Rows are points. The ring and each string are closed loops that go straight from each point to the next, and from the last back to the first. Before rounding, they use only three directions, however many columns there are. How many times does the string pass through the ring? Passing back the other way cancels.

Ring, 7 rows:
[[.37,-.34,.04],
[.31,-.22,.23],
[-.02,.06,.26],
[-.22,.12,.08],
[-.36,-.10,-.20],
[-.15,-.38,-.32],
[.23,-.43,-.23]]
String (15 x 3):
[[-.20,-.66,-.23],
[.01,-.62,-.39],
[.20,-.49,-.46],
[.23,-.23,-.35],
[.10,-.20,-.16],
[.03,-.31,-.09],
[-.05,-.62,-.14],
[-.12,-.69,-.33],
[-.16,-.50,-.52],
[-.14,-.25,-.51],
[-.07,-.14,-.32],
[-.02,-.05,-.33],
[-.16,-.13,-.50],
[-.42,-.53,-.48],
[-.26,-.55,-.31]]
Times through: 1

Ring (7 x 6):
[[.60,.04,.18,-.01,-.26,.09],
[.32,.31,.35,.34,-.11,.06],
[.09,.28,.32,.46,.14,.13],
[-.05,.03,.16,.38,.40,.24],
[.10,-.40,-.10,.00,.44,.34],
[.41,-.50,-.19,-.24,.22,.34],
[.66,-.30,-.06,-.25,-.11,.23]]
String, 22 rows:
[[.79,.01,.17,-.14,-.45,.04],
[.94,-.07,-.01,-.21,-.35,.27],
[.79,-.11,-.05,-.14,-.17,.34],
[.49,-.11,.03,-.01,.00,.25],
[.35,-.13,.16,-.02,-.08,.03],
[.37,-.13,.19,-.05,-.14,-.02],
[.46,-.09,.09,-.01,-.06,.17],
[.59,-.04,.04,.00,-.08,.27],
[.82,.11,.12,-.03,-.34,.21],
[.79,.24,.21,.07,-.40,.15],
[.65,.21,.16,.15,-.19,.25],
[.57,.19,.14,.19,-.10,.29],
[.51,.40,.34,.32,-.24,.11],
[.37,.45,.45,.39,-.26,-.02],
[.16,.33,.51,.35,-.22,-.20],
[.14,.07,.35,.20,-.06,-.10],
[.32,-.01,.14,.14,.06,.19],
[.49,.20,.18,.22,-.07,.25],
[.38,.01,.12,.12,.03,.21],
[.29,.05,.28,.13,-.12,-.03],
[.52,.18,.38,.08,-.42,-.14],
[.47,.06,.34,-.01,-.39,-.18]]
Times through: 0

Ring (6 x 9):
[[.57,-.10,-.41,-.23,-.17,-.17,.20,-.44,-.07],
[.24,.47,-.27,-.19,.24,-.05,.33,-.11,-.02],
[-.30,.62,-.04,-.07,.44,.04,.16,.28,-.18],
[-.70,.32,.06,.01,.30,.04,-.19,.40,-.44],
[-.32,-.30,-.14,-.07,-.19,-.09,-.33,-.04,-.49],
[.34,-.34,-.35,-.18,-.29,-.17,-.03,-.38,-.23]]
String, 26 rows:
[[.49,.27,-.49,-.32,.00,-.12,.32,-.47,.03],
[.81,.25,-.51,-.32,-.01,-.15,.48,-.53,.14],
[.72,.18,-.29,-.16,.09,-.14,.48,-.24,.09],
[.34,.12,-.21,-.12,.08,-.10,.24,-.10,-.09],
[.07,.04,-.29,-.18,-.05,-.10,.01,-.21,-.22],
[.19,-.15,-.47,-.28,-.28,-.15,-.07,-.50,-.23],
[.56,-.38,-.53,-.29,-.42,-.22,.02,-.65,-.16],
[.76,-.49,-.45,-.22,-.42,-.24,.11,-.58,-.12],
[.63,-.55,-.43,-.21,-.46,-.24,.01,-.56,-.19],
[.14,-.43,-.49,-.27,-.46,-.18,-.24,-.56,-.34],
[.07,-.26,-.37,-.21,-.29,-.14,-.16,-.37,-.31],
[.08,-.01,-.20,-.11,-.02,-.10,.03,-.09,-.23],
[.07,-.19,-.34,-.20,-.22,-.13,-.12,-.32,-.29],
[.32,-.43,-.46,-.25,-.43,-.19,-.13,-.55,-.27],
[.63,-.49,-.49,-.25,-.46,-.23,.02,-.63,-.17],
[.77,-.29,-.37,-.18,-.24,-.21,.25,-.44,-.05],
[.90,-.32,-.54,-.29,-.37,-.24,.25,-.69,.00],
[.87,-.23,-.64,-.37,-.38,-.23,.24,-.81,.02],
[.94,.01,-.47,-.26,-.11,-.19,.46,-.54,.12],
[.74,.18,-.31,-.17,.08,-.14,.48,-.27,.09],
[.25,.19,-.19,-.12,.12,-.08,.23,-.06,-.10],
[.13,.17,-.28,-.18,.04,-.08,.11,-.18,-.16],
[.22,.24,-.49,-.33,-.05,-.10,.14,-.45,-.09],
[.29,.30,-.50,-.33,-.01,-.10,.20,-.46,-.04],
[.12,.21,-.32,-.21,.04,-.08,.12,-.22,-.14],
[.00,.15,-.40,-.26,-.06,-.08,-.01,-.32,-.21]]
Times through: 2
String (21 x 9):
[[.70,.12,-.54,-.33,-.11,-.16,.35,-.58,.06],
[.88,.38,-.36,-.22,.18,-.13,.65,-.31,.22],
[.65,.51,-.23,-.15,.33,-.08,.61,-.09,.16],
[.35,.62,-.32,-.23,.31,-.04,.46,-.16,.08],
[-.04,.50,-.32,-.24,.20,-.02,.16,-.15,-.12],
[-.18,.25,-.27,-.20,.07,-.04,-.03,-.12,-.25],
[-.02,.34,-.11,-.08,.25,-.03,.17,.10,-.16],
[.05,.54,-.01,-.03,.44,.00,.34,.27,-.07],
[-.05,.91,-.02,-.06,.66,.06,.47,.34,.01],
[-.16,.78,-.21,-.19,.44,.03,.27,.07,-.07],
[-.11,.52,-.30,-.23,.22,-.01,.14,-.11,-.13],
[-.11,.19,-.28,-.19,.04,-.06,-.02,-.15,-.24],
[.24,.33,-.16,-.11,.23,-.06,.31,.01,-.06],
[.65,.41,-.21,-.13,.28,-.09,.57,-.08,.13],
[.94,.29,-.42,-.25,.09,-.15,.62,-.41,.21],
[.72,.03,-.60,-.36,-.20,-.18,.30,-.68,.04],
[.24,-.02,-.47,-.29,-.19,-.13,.03,-.47,-.17],
[.07,.08,-.24,-.15,.01,-.09,.05,-.13,-.21],
[.45,.10,-.19,-.10,.09,-.11,.30,-.09,-.05],
[.75,.04,-.32,-.17,.00,-.16,.42,-.30,.05],
[.84,.01,-.52,-.30,-.15,-.19,.39,-.60,.08]]
Times through: 3
